Rows are points. Two turns around zero, p and q, are shown by what they do to some points. Where does a point land after both, in the order given? Backwards means that the second turn is done in reverse. Each puzzle has new turns, and all numbers are rounded.
(in the rows, 128 means zero)

Turn p:
[116 193  46] -> [ 74 218 140]
[122 124 158] -> [130  99 137]
[128 162 124] -> [113 144 154]
[110  71 167] -> [143  67  94]
[147  93 158] -> [165  96 119]
[146 127 115] -> [142 145 126]
Turn q:
[ 63 179 128] -> [ 79 162 185]
[114 184 108] -> [125 180 161]
[179 100 115] -> [167 119  84]
[103  82 128] -> [ 93  99 103]
[178 131 144] -> [179 117 124]
[131  92 145] -> [125  92 111]
Where do these land?
q, then p: [105 167 106] -> [100 119 169]
q, then p backwards: [130  46 154] -> [ 77  71 166]
q, then p: [144 175  96] -> [126 148 184]
p, then q: [132 124 156] -> [134 104 114]

Turn p:
[120 153 150 163 154 163] -> [167 162 154 147 131 151]
[146  92 101 106  82 147] -> [131  67 100 120 101 128]
[ 94  71 125  74 118 105] -> [ 98  83  97  81 171 133]
[164 123 172 143  98 180] -> [156 108 165 122  77 172]
[162 176 146 121 130 113] -> [118 165 151 116  90 105]
[137 175  86 110 189  73] -> [111 178 127 133 155  41]
[ 76  93  89 164 122 178] -> [175  99  86 172 163 164]
[ 82 184 158 144 100 114] -> [114 195 100 124 113 168]
[171  85 124 128 158  79] -> [ 82  95 170 138 149  90]
Turn q:
[133  65 137  81 108 159] -> [144  93 159 139 147 197]
[106 102 101  97  98 184] -> [ 99 128 177 118 133 187]
[ 80  82  98  91 106 151] -> [ 90  94 174 110 158 169]
[101 120 136 120 100 170] -> [108 121 172 136 108 153]
[171 153  88 178 131  95] -> [108 167  54 125 127 112]
[123 148 109 141 133  76] -> [116 121  90 102 134  91]
[169 200 152 135 184  92] -> [190 174  93 112 117  62]
[158 182 170 167 127  72] -> [157 130  71 132  78  68]
[111 100 162 141 165 153] -> [142 124 161 177 149 114]
Where do these land?
q, then p: [102 173 128 172 143  84] -> [ 63 144  90 133 145 104]
p, then q: [ 98 192 100 148 109 124] -> [ 90 174  99  92 102 116]
q, then p backwards: [148 100  72 136 136 142] -> [ 70 123 147 141 129 101]
p, then q: [166  75 163 144  88 132] -> [113  88 170 177 119 165]
q, then p: [186 112 201  97 134 132] -> [136  81 176 163  65 115]
q, then p: [157  85 136  85 130 158] -> [180 110 174 130 113 135]
q, then p: [ 75 175 143  94 133  77] -> [ 60 102 129  71 141 111]
p, then q: [ 92 112  82 150 151 176] -> [137 175  79 159 162 138]
